Every row gives one point. The last column is the point's height on a tilted bowl or saddle (a function of degree 2), plus a little noise. Along how many of its main directions does it bend up, bend down or stay straight?
In the rows, zero is written as 100.

Points (16 x 4):
128,131,176,150
154,115,135,117
72,82,33,154
53,111,91,137
90,87,94,97
123,173,94,149
67,62,139,137
140,132,84,115
116,101,23,151
140,146,116,120
85,88,86,102
92,114,91,103
87,91,80,104
75,143,59,158
148,88,78,103
86,83,107,100
Directions: 3 up, 0 down, 0 straight

Points (27 x 5):
63,84,71,34,120
109,27,123,105,75
74,91,152,100,99
149,80,125,120,114
109,95,37,97,89
105,127,61,80,81
69,131,140,80,105
92,152,69,157,139
125,91,82,75,98
93,142,122,91,103
103,124,93,133,127
70,78,90,113,122
156,56,100,79,97
95,100,44,131,115
29,89,73,112,148
118,91,155,95,92
64,34,107,83,106
75,161,78,118,96
134,113,160,88,105
103,75,133,82,91
26,46,90,154,195
88,52,37,111,117
114,82,76,75,96
64,147,67,81,77
59,97,86,92,114
94,101,41,45,84
89,114,56,106,95
Directions: 2 up, 1 down, 1 straight

Points:
109,89,148,50,136,104,76,72,93
126,125,131,121,95,122,87,106,109
150,85,150,162,120,87,78,150,61
99,116,53,98,34,126,126,156,65
132,92,122,148,75,163,70,53,83
87,83,94,71,143,96,119,165,92
142,113,116,108,103,39,72,120,77
26,74,155,81,115,113,120,111,93
106,129,146,116,91,119,150,187,84
29,51,56,83,82,130,108,36,57
82,119,112,107,137,56,101,73,98
81,63,78,139,99,131,117,75,95
109,100,106,152,102,144,151,68,97
114,83,138,73,86,99,145,139,86
56,11,91,65,134,117,55,97,122
69,93,124,78,113,74,96,67,99
107,34,54,102,125,112,96,139,83
144,135,71,138,131,112,108,107,99
87,135,132,150,99,9,168,71,5
94,109,122,15,141,67,141,140,39
88,78,57,89,49,95,50,90,87
95,82,123,90,156,118,57,88,119
72,96,70,93,77,146,120,137,84
119,45,131,138,111,186,81,108,103
90,128,142,89,90,142,70,79,91
84,114,106,176,113,161,129,96,105
145,138,93,72,91,147,152,114,75
75,109,158,94,87,139,29,96,74
112,67,83,115,75,107,192,78,34
124,84,85,85,102,113,99,128,103
85,70,146,124,136,108,81,136,111
152,137,86,111,174,71,120,138,76
120,133,119,58,99,34,121,32,25
77,161,100,106,108,122,109,122,103
90,126,59,52,117,152,54,141,89
162,134,125,146,82,63,153,75,49
122,101,77,88,86,113,68,69,91
123,89,177,59,137,120,89,118,93
106,95,34,79,151,85,101,77,76
76,85,85,53,116,86,114,124,92
105,111,113,89,69,98,106,147,101
69,102,127,143,90,101,134,84,92
127,76,70,114,177,34,157,67,26
114,38,97,181,134,78,112,64,76
123,155,124,63,82,84,99,99,78
93,127,70,85,82,80,74,195,100
90,104,134,139,132,89,98,77,112
103,153,110,71,166,94,100,92,90
40,170,79,100,121,136,114,107,77
73,72,105,128,69,133,106,67,96
61,137,96,109,113,54,80,75,93
100,109,92,131,130,110,79,48,108
70,91,100,86,132,52,72,111,112
101,129,137,75,85,120,90,60,84
50,86,80,61,108,104,112,140,91
174,43,102,92,131,100,117,100,69
133,102,92,95,87,167,94,90,96
100,113,129,78,78,70,78,128,98
53,112,115,92,104,81,125,113,89
134,17,90,116,110,150,135,128,74
84,116,88,36,40,85,147,48,15
134,129,65,101,119,109,98,106,96
128,155,158,86,75,106,103,94,82
97,76,99,147,127,127,76,150,104
100,120,114,117,104,85,96,139,107
99,114,160,99,93,103,111,100,100
96,87,131,85,102,110,114,125,110
161,144,104,84,120,123,100,137,96
117,100,119,115,117,29,114,112,69
89,58,93,81,76,119,113,187,83
84,141,112,73,106,156,71,105,92
172,75,148,154,66,119,40,61,43
66,77,105,100,70,152,149,116,82
106,117,64,108,108,119,104,92,97
82,91,107,101,101,106,37,68,102
119,101,93,102,121,140,94,79,109
71,110,135,158,79,72,128,80,73
Directions: 0 up, 5 down, 3 straight

Points:
124,80,98,158,74,131,127,68,88
50,144,118,99,103,110,109,68,117
149,110,106,79,75,80,150,62,118
106,121,179,103,72,105,136,84,92
105,150,149,51,104,118,57,109,108
100,143,108,79,98,130,147,92,125
108,106,109,114,102,96,82,110,96
121,155,116,95,125,129,116,82,111
148,129,98,91,83,141,124,84,76
50,82,143,97,100,106,122,94,119
86,115,119,142,98,137,89,102,116
88,91,90,144,89,84,110,143,57
84,140,119,107,139,129,74,85,142
134,96,128,126,85,111,91,161,48
127,37,88,100,67,126,72,84,76
82,147,117,124,138,103,64,117,134
101,86,87,102,139,96,104,149,82
81,77,107,116,97,80,104,171,58
141,108,93,150,92,93,122,55,85
110,114,89,102,99,90,91,119,87
83,140,93,86,94,101,87,195,69
71,125,97,146,97,155,69,113,120
81,117,130,96,90,137,103,111,114
61,89,68,112,74,83,85,130,87
104,110,115,113,125,140,172,151,114
100,81,79,74,104,62,120,103,111
127,52,132,145,110,125,81,114,81
85,114,64,86,137,94,136,88,145
119,107,80,57,75,73,133,124,116
149,72,85,68,63,85,63,109,93
105,45,95,86,123,191,77,95,79
96,161,101,101,138,86,78,87,103
86,68,141,124,119,34,100,102,78
105,98,94,127,117,105,117,69,116
132,52,124,110,7,62,119,88,165
96,57,121,91,93,150,56,89,100
109,116,66,84,110,84,94,89,91
100,78,138,116,98,76,82,74,111
109,126,101,60,103,141,161,102,142
129,91,76,54,75,52,45,116,101
104,41,82,149,102,110,106,95,73
70,99,149,38,124,104,41,112,137
115,90,86,88,129,72,80,91,81
65,68,46,70,84,106,80,51,77
69,59,120,113,104,133,53,133,118
72,96,75,139,67,87,79,114,85
122,62,146,127,101,118,66,53,106
114,57,87,149,146,33,68,123,5
93,101,93,109,142,91,60,105,100
66,40,57,132,109,73,96,56,78
112,125,124,119,100,83,105,147,64
117,72,83,74,94,101,97,91,102
52,50,128,102,101,69,63,145,110
88,86,66,150,153,116,109,147,80
94,143,109,121,125,118,83,111,121
62,129,61,88,105,88,64,97,100
103,82,79,68,89,98,67,122,96
107,97,110,80,100,146,92,104,102
53,137,100,156,116,124,57,51,141
112,76,141,114,108,110,25,28,97
103,67,83,91,138,126,52,65,80
81,59,131,72,115,92,90,94,121
102,137,51,81,150,74,108,102,99
79,87,102,107,107,80,168,79,145
79,69,108,119,72,85,88,75,110
75,41,76,99,134,113,113,97,115
64,79,151,82,112,120,89,122,131
49,120,96,65,125,148,129,78,153
56,70,124,165,125,105,61,121,119
89,66,84,109,121,134,107,127,101
97,93,93,98,81,121,115,137,91
Directions: 2 up, 4 down, 2 straight

Points:
65,61,98,90,150,163,112,55,140
94,79,66,65,126,115,114,90,125
94,99,149,128,89,69,81,83,107
125,61,147,90,103,66,121,110,136
30,120,128,122,113,99,47,163,120
111,87,78,121,123,117,129,75,107
134,127,131,52,90,94,83,109,123
69,98,81,76,183,89,104,39,160
63,104,123,106,66,104,113,85,110
132,83,132,137,136,124,74,114,110
118,104,172,72,69,113,102,149,138
132,61,131,142,98,52,93,126,125
91,82,87,106,114,100,77,96,112
123,69,92,104,99,123,110,126,112
91,95,148,120,113,82,138,91,111
79,113,65,91,114,43,85,112,148
55,75,61,115,103,120,82,83,122
73,99,115,91,67,41,66,76,146
109,138,128,101,85,51,37,122,134
101,76,104,82,166,52,155,107,147
113,118,105,129,103,82,93,104,99
47,173,124,126,37,79,72,111,108
110,19,115,85,110,134,75,141,145
60,132,26,90,84,110,112,93,126
40,70,63,121,166,137,84,118,117
98,146,75,152,79,112,109,122,103
118,45,123,52,32,85,96,86,180
46,133,168,112,73,159,134,18,134
90,166,105,104,97,93,109,82,98
84,133,53,71,78,132,161,45,140
131,99,95,71,91,124,66,105,114
105,89,77,70,137,127,97,96,112
101,76,128,96,54,96,141,132,138
103,116,26,98,116,119,152,89,117
100,27,105,111,117,151,120,47,155
147,95,65,103,134,125,88,74,103
57,150,114,92,72,44,61,66,133
110,50,165,88,96,107,25,65,170
91,75,89,181,100,117,133,139,115
89,150,102,116,109,119,122,71,96
130,110,96,155,115,70,95,50,103
152,164,99,136,27,122,88,106,98
140,116,160,141,94,96,77,85,103
129,189,137,61,82,76,138,145,147
77,98,128,142,99,96,113,112,101
140,89,93,76,59,126,126,107,125
114,102,40,13,94,104,156,101,163
86,94,97,110,80,166,160,126,128
90,104,145,65,124,40,168,116,167
105,115,124,93,153,28,154,71,145
104,116,109,159,110,140,109,139,102
70,22,64,104,158,84,111,59,168
107,140,121,114,90,159,31,152,111
111,138,137,100,139,127,93,97,101
76,111,111,61,80,85,128,117,135
123,67,105,60,94,86,80,153,148
152,175,117,136,127,123,58,61,102
159,118,57,95,170,101,126,99,105
98,67,83,86,107,155,149,89,130
112,57,77,50,104,61,143,81,169
145,136,116,137,141,186,103,95,114
102,74,168,93,80,129,56,61,135
65,73,76,115,96,65,109,67,143
136,96,107,60,89,135,128,101,126
75,175,134,120,38,131,84,83,81
69,110,130,86,84,96,63,157,123
89,128,122,108,63,146,58,103,90
92,68,131,72,97,117,71,164,133
90,134,86,123,141,100,178,89,129
100,72,100,108,189,106,100,104,117
109,131,192,63,84,127,83,160,141
115,87,68,146,85,77,130,79,112
131,87,67,151,124,163,122,112,105
Directions: 5 up, 0 down, 3 straight

Points, 62 rows:
111,62,84,96,78,136,66,99,122
88,96,159,60,90,109,118,121,88
76,109,166,65,69,106,116,105,95
100,92,67,94,129,92,96,62,117
126,137,96,94,82,73,104,103,127
85,115,32,97,38,107,121,80,145
87,93,117,107,56,82,57,114,120
117,112,125,96,125,125,102,150,108
177,87,105,119,104,70,99,147,153
121,123,101,101,104,136,178,146,72
139,108,104,108,107,129,129,84,87
112,86,133,116,107,122,104,112,93
89,90,71,108,93,99,63,101,123
31,92,94,99,56,70,75,113,113
133,101,83,114,93,142,49,86,157
70,63,72,126,113,110,63,101,119
142,87,101,105,113,104,105,119,99
141,120,131,76,106,98,124,88,114
101,112,117,116,70,94,82,81,109
88,63,103,135,5,80,88,144,126
97,103,95,65,29,77,89,58,126
76,127,107,66,95,112,106,70,120
114,122,134,103,113,91,119,132,107
119,132,79,82,80,102,57,109,156
123,98,52,72,141,116,81,122,129
111,69,123,151,72,123,48,137,157
74,78,104,140,114,99,106,91,89
130,104,103,70,87,115,99,112,105
91,102,36,85,108,93,131,148,121
111,139,118,105,121,112,144,143,100
96,100,103,86,154,68,105,49,131
114,106,89,133,64,82,56,120,142
63,85,62,101,34,111,142,82,104
94,75,131,113,130,97,97,83,98
90,119,84,76,100,44,108,110,120
105,125,70,94,84,69,44,47,175
83,114,91,118,146,103,102,73,115
83,90,101,101,58,173,131,83,77
115,114,115,106,99,120,106,96,97
126,106,125,94,66,83,119,123,98
87,97,86,129,86,46,113,95,103
155,127,86,110,107,114,99,100,125
140,66,79,92,106,85,127,175,110
52,138,73,66,59,118,53,108,170
107,145,134,111,65,105,109,102,111
95,104,131,107,77,128,116,118,84
68,64,91,117,87,133,81,114,107
110,103,133,138,98,108,67,79,132
99,126,153,116,121,130,65,166,186
87,150,95,124,104,90,35,92,184
81,150,78,119,91,80,85,71,140
114,98,88,146,104,112,85,73,106
66,89,72,112,95,102,95,119,104
96,101,145,113,126,129,110,64,113
86,93,120,63,121,97,89,66,124
79,80,107,99,87,94,97,93,88
124,155,117,126,109,132,52,91,186
106,118,147,133,53,142,81,86,125
113,55,83,62,114,70,54,88,137
113,132,153,118,102,46,123,143,143
98,47,75,96,146,80,81,58,114
112,67,127,68,97,73,62,111,121
Directions: 5 up, 0 down, 3 straight
